Every row gives one point. To make a cloud, some directions were put in groups of two or more. Within a group, all points are equally far from the middle, so they leave a hole (a ring in 2 directions, a hollow ball in 3). The other directions are filled evenly. Then the cloud was stretched, turned, moved and blurred a little. How many holes are there, and how many directions does each take, smallest first?

Cloud:
[[18,13,54],
[25,19,-5],
[27,-23,24],
[17,20,43],
[-31,1,-17],
[-23,-28,-10],
[-30,-4,14],
[14,13,60],
[-3,29,43],
[2,47,17],
[-22,-9,-44],
[-24,30,13],
[18,45,-7],
[24,1,53],
[-27,-11,-27],
[10,24,47],
[-27,-24,6],
[-13,-18,-43],
[18,6,-44],
[13,41,15],
[1,56,3]]
Holes: 1 (2)

Cloud (30 x 4):
[[-16,-2,-56,14],
[16,-9,-12,-42],
[-12,46,10,0],
[32,6,-2,-38],
[24,15,35,-18],
[5,-7,-13,51],
[38,18,-33,-10],
[15,-55,27,13],
[29,22,-46,4],
[14,-50,36,11],
[-41,15,24,-7],
[4,4,14,41],
[2,14,-60,21],
[-21,-17,-25,40],
[-3,10,-60,23],
[0,46,10,-3],
[-15,3,-28,-35],
[-26,-38,1,23],
[26,11,23,-36],
[-11,42,-46,-8],
[33,-35,22,30],
[36,-52,-9,13],
[-25,44,-27,-19],
[-34,-24,13,22],
[13,5,-53,33],
[16,8,35,17],
[-19,7,-29,-34],
[40,-37,-24,-1],
[21,-9,-34,45],
[-38,32,8,-20]]
Holes: 2 (2, 2)

Cloud:
[[41,32,14,14,-20,-27],
[37,-34,25,-5,14,-13],
[23,-42,38,-17,11,-14],
[-29,18,47,10,-2,-14],
[18,-45,39,-19,17,-15],
[-5,13,36,4,15,12],
[45,44,-18,-6,-25,-7],
[27,17,31,-26,-45,4],
[-42,-53,-1,-24,-8,5],
[5,8,60,-11,20,-21],
[-17,-47,-12,-55,25,-14],
[-18,30,1,-47,11,-23],
[-39,-5,-22,-38,1,-19],
[-38,16,40,-17,-21,-8],
[30,-39,19,7,-25,15],
[-51,-35,21,-4,0,-33],
[-23,9,-41,-22,-13,-7],
[54,-26,-42,-24,8,-2],
[-22,22,-34,-17,1,-12],
[35,-19,16,-55,1,0],
[-23,-43,34,-28,12,19],
[-38,-5,-24,-37,0,-17],
[-33,-37,-6,-44,13,-33],
[-16,5,54,-2,2,13],
[23,-21,-48,-35,6,-39],
[-21,-4,10,-41,1,-52],
[1,23,19,-3,23,13],
[20,-11,-39,19,-26,-27],
[5,20,-23,24,-30,-15],
[42,41,-19,-13,-25,14],
[5,44,-20,-11,-14,12],
[-40,-55,16,-1,13,-20],
[12,12,-19,-34,17,40],
[-35,-37,-1,13,18,-28],
[36,25,5,-30,38,-12],
[13,9,-20,-40,3,44],
[-34,-9,-37,-31,-3,-9],
[-21,16,35,-3,-47,2],
[17,-54,-1,16,-26,-16],
[-15,-44,-2,1,33,-37],
[38,2,30,-37,-29,5],
[16,15,27,-24,-47,22],
[-19,23,17,-47,5,-33],
[17,-33,34,-48,14,-6],
[29,39,-13,-27,13,-45],
[10,28,8,-25,-52,4],
[22,25,-33,-22,-39,-21],
[17,36,-12,-41,14,-42],
[18,8,21,22,-32,-48],
[-21,19,37,-25,-26,17],
[1,43,-17,-24,-15,15],
[23,-36,-22,14,-11,23],
[-12,-11,-57,-7,-11,-1],
[41,-33,-39,-46,-9,5]]
Holes: 3 (2, 2, 2)

Cloud (79 x 8):
[[14,-14,5,11,-15,-35,-19,20],
[-3,2,11,20,17,8,-27,-25],
[36,-11,-5,-28,6,-8,11,-8],
[-15,20,-17,-11,-3,14,28,31],
[1,7,13,-19,-46,1,-10,-8],
[-15,-21,3,18,35,-12,25,0],
[15,-18,9,5,-32,-19,-16,21],
[-21,11,-13,12,-1,-18,-38,0],
[13,-9,12,-19,-6,-14,-6,-36],
[8,5,-9,-11,5,5,-42,-33],
[5,0,0,30,30,1,-4,-7],
[-6,39,-22,4,-8,37,7,-16],
[-21,35,-22,-6,10,30,21,-27],
[-24,31,-21,-14,-15,-3,-19,8],
[8,15,-20,-16,-6,27,38,-5],
[8,18,12,12,9,14,-7,-44],
[-5,19,6,5,-21,-16,-19,-35],
[-17,-8,-25,-5,19,27,-2,-45],
[-8,1,-17,-4,6,33,-27,-49],
[-5,11,-9,-18,21,-12,-26,-32],
[-25,24,32,1,18,8,23,28],
[-23,13,13,-14,-16,-18,-10,17],
[12,15,2,4,17,-15,45,-11],
[5,24,-13,-3,8,-7,39,-2],
[-5,38,-3,13,19,8,-11,23],
[24,26,18,-5,-11,-15,30,11],
[-11,34,-17,4,32,19,8,-38],
[-19,-3,-17,32,37,-10,6,1],
[14,-12,-41,-16,11,4,-11,9],
[-10,17,-27,-26,-21,5,-14,-31],
[-7,28,26,-1,3,38,-4,22],
[13,-20,3,20,-6,4,-29,-6],
[-7,20,-28,-9,-30,1,-27,-21],
[-1,23,-3,2,-28,-22,-26,-9],
[41,11,12,-5,23,-19,2,-3],
[16,26,22,-7,20,-8,-22,9],
[-17,18,1,-15,-17,5,-29,13],
[6,7,-8,19,8,19,6,26],
[-1,6,22,33,26,-9,-2,5],
[25,-19,-2,15,0,-18,2,-40],
[7,1,-16,-3,5,-22,7,35],
[7,25,-17,-8,29,-12,-32,-14],
[5,-20,-7,14,-35,-5,14,-3],
[24,14,-37,-16,12,-9,-11,-26],
[-14,-6,-18,-19,-27,13,6,-32],
[2,25,-15,-18,22,-8,37,-13],
[-12,35,-23,-16,-22,16,-28,14],
[7,20,-12,-24,16,-20,33,-11],
[-3,9,-12,-13,-8,19,23,39],
[-23,21,24,-11,-15,-37,-2,11],
[-19,13,-31,-8,-22,5,-15,-33],
[-13,14,-35,-10,-21,-5,-15,-28],
[-20,29,-26,-20,-8,12,1,23],
[-19,36,40,20,4,1,8,19],
[-34,-3,-8,22,4,-26,33,3],
[43,18,0,-10,9,-9,-16,-15],
[-1,-12,23,16,-7,-22,-23,5],
[11,9,16,10,-21,-60,-2,2],
[-22,12,-30,0,1,-17,-25,9],
[-13,49,12,-11,13,25,12,-28],
[1,28,-27,-18,34,-23,0,-26],
[9,-42,-16,15,-5,-3,-5,3],
[-6,41,16,0,16,23,4,-37],
[0,3,18,21,18,-8,25,30],
[-4,41,-4,-20,38,10,-6,-20],
[6,-16,-43,-1,-12,0,-26,13],
[-18,52,-15,-9,5,28,12,-17],
[19,-24,12,-7,-11,-5,-24,1],
[4,40,-26,-21,11,47,-1,-29],
[8,35,40,-5,0,-6,34,-5],
[-4,35,9,21,2,-5,11,25],
[-32,55,10,1,21,3,-5,22],
[-14,12,-15,-20,-12,-13,13,25],
[18,3,-8,14,20,-1,24,-28],
[-19,9,-5,-1,40,9,26,15],
[-28,-3,-20,18,4,10,22,14],
[-14,51,7,-24,-19,16,-5,10],
[11,-7,-4,23,24,-24,18,-37],
[-46,24,4,5,8,7,34,10]]
Holes: 3 (2, 2, 3)

Cloud, 103 rows:
[[-5,22,11,15,30,10,6,-23,-25],
[10,12,28,-14,7,-10,40,-12,-41],
[-15,-9,59,-20,-16,-8,20,-21,-21],
[-24,19,22,-5,11,-21,-12,29,-7],
[15,-18,31,-21,-28,10,2,-16,-25],
[-17,-13,-8,-11,-47,2,12,-40,3],
[-18,-20,-8,-17,-16,-27,7,16,3],
[-26,1,18,1,-45,-16,-1,-34,2],
[-7,-30,18,-34,-22,21,35,-18,4],
[-23,8,11,22,27,7,-2,6,19],
[-20,-21,6,-20,-5,-8,60,3,0],
[7,-3,-19,21,-11,-29,22,-9,-14],
[10,39,23,8,-3,-11,-5,-37,-11],
[17,27,-9,21,15,-35,-5,-1,5],
[-28,24,-20,-13,10,-35,0,-11,-23],
[-18,-11,10,28,-4,-8,-30,-6,-7],
[-20,-25,-12,-34,-40,-22,41,-8,7],
[31,21,-17,11,45,-24,-22,-17,-13],
[-23,11,25,-12,7,22,0,-31,-11],
[-22,-15,9,17,-15,-12,-28,-5,-4],
[-1,4,-10,-26,-4,-16,52,-3,-27],
[6,5,-22,-9,-2,14,14,1,-2],
[8,-26,42,20,-3,-5,13,-21,-11],
[16,23,11,-18,5,5,-17,14,-20],
[2,-3,8,19,22,11,-28,-9,19],
[0,34,7,-28,-2,-12,-12,5,12],
[-11,-34,-13,-8,-23,0,22,-35,-10],
[-10,11,14,5,-15,-37,-7,-23,-36],
[-3,-21,0,8,-48,-12,-3,-26,-14],
[-3,54,-16,-14,-6,-2,-9,-9,-5],
[-21,22,-18,-24,6,0,28,-6,-14],
[20,34,16,-21,-13,4,8,-27,-8],
[10,-15,0,31,4,-6,10,-24,-20],
[7,-11,22,-43,-15,-23,21,-5,-39],
[-19,10,-25,2,7,11,-3,-28,14],
[-29,-4,14,-21,-22,-13,6,-47,-3],
[-38,-19,27,-15,-9,-36,31,-14,-20],
[-28,-7,-13,-20,-40,-8,6,-36,-3],
[16,14,-17,6,-8,-26,14,-16,9],
[-5,-30,26,-8,-19,-27,19,6,8],
[6,-19,-7,-7,3,-25,3,-34,-3],
[-15,17,-32,7,16,-9,4,-17,-26],
[8,36,13,18,25,6,-22,14,-28],
[31,19,-14,2,45,-23,-21,-13,-17],
[-26,-1,-23,-14,-17,-2,-2,8,13],
[19,-12,15,-16,21,-10,22,11,-4],
[19,22,26,4,12,-17,31,-21,-30],
[-31,-6,-7,22,23,-28,-16,0,-8],
[-31,-19,10,17,-2,-12,25,-4,4],
[-35,6,-21,-4,13,3,0,-28,-6],
[-21,27,1,-25,13,-9,26,1,23],
[-19,15,44,-17,-11,-3,19,12,-3],
[-34,-23,39,-17,-16,-19,24,-35,-21],
[-5,21,17,-3,4,29,-27,-5,5],
[2,29,24,23,45,3,-29,-16,-27],
[-21,-5,14,-25,26,-3,14,4,-23],
[3,9,11,-23,-4,-21,-26,2,-14],
[-5,12,14,-41,-11,-2,4,9,8],
[23,24,13,-7,-15,-8,-19,-17,-22],
[-40,5,16,-34,2,9,12,-12,5],
[-7,-6,27,-2,-2,-2,11,28,-17],
[11,37,22,-27,16,4,8,-16,9],
[-28,-18,10,0,8,-34,25,-1,0],
[-17,1,-14,-2,-43,-6,10,-20,11],
[16,33,-30,-11,5,-17,-2,3,9],
[10,-31,19,-8,4,-30,17,-26,-28],
[-15,10,40,-5,1,4,0,15,5],
[12,51,15,-2,11,-1,-21,11,-12],
[-18,1,7,-16,35,11,-7,-24,-2],
[16,-2,-17,26,-4,-6,4,-25,-1],
[-28,-8,-17,-4,-4,6,-24,2,-14],
[-39,2,-14,-27,-20,6,15,-16,5],
[-18,-32,1,4,-39,-29,36,-4,6],
[30,9,-9,-27,2,-14,10,-20,-25],
[17,-11,21,7,21,4,23,-31,-16],
[0,13,-10,16,-11,-1,-12,-40,17],
[13,20,25,4,26,-28,4,14,-23],
[-4,2,-23,-21,-30,-14,31,-30,-27],
[20,-12,20,12,-4,4,-12,-8,-29],
[4,-4,-13,1,5,13,-13,-11,-32],
[-18,-10,-1,-48,-4,-8,13,6,4],
[-26,-8,-2,-39,-17,-18,55,-9,5],
[-2,-27,19,-20,-10,-19,24,10,13],
[12,51,22,18,40,-1,-25,-10,-26],
[18,26,-6,2,28,-21,-8,32,-15],
[-11,1,7,-4,-4,-36,36,-8,14],
[2,3,-17,-6,18,21,8,-9,1],
[-8,6,22,-21,26,12,11,-17,19],
[19,32,-5,9,-13,-15,-18,-17,3],
[19,27,2,13,32,-31,-24,-6,-39],
[-36,-11,-9,-23,-35,-13,24,-40,-11],
[-21,-26,28,-46,-21,1,15,-27,-13],
[-7,-6,13,11,19,6,-30,15,0],
[4,29,27,-10,-19,-6,31,4,2],
[-16,12,-4,-37,3,-30,8,-19,-11],
[-27,-5,46,-25,-20,-6,8,-28,1],
[13,-20,49,4,-5,-6,15,-1,-24],
[8,30,-34,9,17,6,4,-18,6],
[-35,35,3,3,18,-14,19,7,-3],
[-22,6,16,-14,-3,-43,17,-15,-26],
[-42,4,10,-15,-5,13,7,-17,-20],
[-16,4,-5,-21,-46,-26,11,4,-13],
[9,-5,-6,-5,29,-1,-19,-35,-5]]
Holes: 2 (4, 4)

Cloud, 104 rows:
[[19,-28,14,-10,-16,13,20,-7,-8],
[-7,-26,8,4,-1,-34,10,-6,-45],
[-8,19,1,-22,-12,-24,23,-2,37],
[5,-23,11,-35,-39,-3,-23,-12,-23],
[18,-13,-13,-13,-13,-49,9,18,21],
[19,-32,-16,24,-15,2,1,-9,-48],
[-30,-13,-5,-15,-51,-17,13,4,0],
[-39,30,-1,-54,23,-13,-7,13,-22],
[-3,-23,23,30,3,-3,-17,-1,-7],
[10,14,14,-43,1,2,-5,46,12],
[-51,25,1,-48,-2,-27,-21,26,11],
[-6,4,-7,-16,-37,-4,13,45,-6],
[-41,-23,-15,-19,15,-11,9,14,-6],
[-14,30,4,-9,33,-23,-5,14,42],
[26,-12,20,-1,11,-50,-1,-29,13],
[-48,18,9,-31,18,-26,-30,22,27],
[-47,9,17,-13,-4,2,-17,12,-27],
[-7,7,3,-15,-7,-25,10,-28,20],
[40,8,-12,-5,15,-11,-24,23,10],
[7,-2,-12,-7,-25,0,2,47,20],
[18,27,-8,20,12,16,-3,41,-26],
[-21,33,7,-16,41,-32,-34,3,13],
[-43,-13,25,-14,-12,-33,-27,-26,22],
[40,-3,-3,17,-26,-39,17,18,-15],
[-2,-19,-19,11,-32,22,-6,15,-56],
[3,2,11,1,-9,18,-25,37,0],
[34,34,5,-24,1,1,-26,23,19],
[18,5,-17,45,-3,-26,11,6,9],
[-30,-6,-1,-4,-20,-58,7,-19,5],
[20,-42,20,-4,-27,16,1,5,18],
[19,-12,8,25,-16,-25,-36,-1,23],
[-2,2,-7,35,-6,-37,-13,15,5],
[35,-9,22,8,-11,-44,-11,-27,13],
[27,-1,-20,40,0,-2,-15,-28,-56],
[32,21,-10,22,8,-5,-22,3,42],
[6,-3,-15,6,6,-41,-15,-18,-32],
[-52,7,-13,-46,21,-1,-6,31,-35],
[-54,2,16,-13,-8,-18,-13,-13,-21],
[3,-34,-13,-29,-6,11,-15,34,-12],
[-23,-12,-28,-28,-17,-24,-27,18,5],
[-28,-25,-18,-34,-23,-30,-32,22,7],
[26,21,-35,18,-9,3,11,-10,-28],
[60,-2,21,15,-28,12,6,-15,-15],
[-6,-13,-15,-57,-5,9,9,33,-12],
[23,-15,-15,22,19,-1,1,-15,-11],
[28,2,-6,-17,-31,4,6,22,-38],
[12,9,-13,-15,20,-34,21,-7,15],
[30,-30,-13,11,-53,-23,2,-4,26],
[7,-37,0,-14,13,0,-21,5,-2],
[-27,-7,1,-41,-23,-12,-41,29,12],
[1,-29,6,-14,-37,-50,-2,-22,17],
[-4,-26,1,19,-14,9,-20,-41,3],
[-2,-14,38,-27,1,-41,-17,-11,20],
[21,40,-16,-15,17,-13,-15,23,31],
[6,23,22,12,30,-7,-4,38,-4],
[-12,42,-13,-27,2,0,3,23,15],
[34,-23,12,44,-15,20,-14,-8,6],
[2,4,-30,3,-36,-14,-16,14,0],
[23,-20,-7,2,-32,-24,-32,-24,-19],
[-6,-16,-16,14,-42,-25,-30,-5,-3],
[2,2,7,-25,19,-2,-48,-6,2],
[-11,38,6,-6,27,-56,-19,-12,-13],
[-11,-7,-9,13,-12,-21,31,17,-21],
[30,-22,-8,19,-40,3,23,16,12],
[19,-2,8,-46,-27,24,-12,0,-16],
[-25,1,12,-12,2,-5,-11,49,3],
[-4,-11,-30,23,-7,-5,-10,-10,-40],
[-16,21,-1,-1,26,4,-21,14,20],
[60,10,-8,8,1,-12,-11,0,45],
[40,-17,0,29,-38,3,10,-2,33],
[-23,-26,-4,-13,-38,5,16,-4,17],
[24,-33,-11,-4,-39,-34,5,9,17],
[-9,2,15,-28,21,13,-3,-14,-2],
[8,4,-12,42,24,-12,-11,-3,3],
[6,-15,28,-2,-6,-2,0,19,35],
[1,38,-1,-4,14,19,-17,-9,-36],
[46,3,13,5,-25,-49,33,-2,31],
[53,-16,21,26,-4,3,-23,-18,-13],
[27,27,-11,10,-8,21,9,-19,-41],
[-13,-4,-1,3,18,-11,-51,-20,9],
[27,32,14,-11,16,-22,-27,17,33],
[21,10,19,4,-23,22,-17,16,-23],
[34,-11,-14,3,10,-41,12,0,-3],
[-36,-4,11,-12,-18,32,-43,2,-5],
[1,-20,29,-27,-13,20,11,13,11],
[17,18,-29,12,4,14,-12,4,-60],
[46,20,-23,14,-6,8,17,-16,-42],
[-25,-28,11,-13,-40,-57,-3,-19,19],
[-14,-32,25,-5,-32,-43,7,6,-16],
[-55,-11,-21,-13,-5,-7,-15,22,-24],
[-3,-31,29,7,-38,7,-8,-13,13],
[-13,-14,-4,-27,-6,-18,-6,20,-47],
[16,36,-17,2,-28,0,-11,27,0],
[24,-31,4,-4,-26,-48,16,-2,4],
[16,31,-11,-16,-13,24,-6,-5,22],
[2,-1,6,0,47,-12,-12,18,-17],
[27,5,-9,7,-23,38,21,13,2],
[6,6,-19,25,26,24,-35,4,-24],
[6,-36,10,-16,-13,-12,9,-25,-19],
[15,6,10,32,27,1,-11,24,-14],
[-25,-17,1,-29,30,-4,3,7,5],
[9,7,19,-17,-3,5,-20,38,2],
[43,15,23,36,-18,10,-13,-3,-22],
[31,-11,2,32,-21,-34,-32,-7,12]]
Holes: 2 (3, 4)
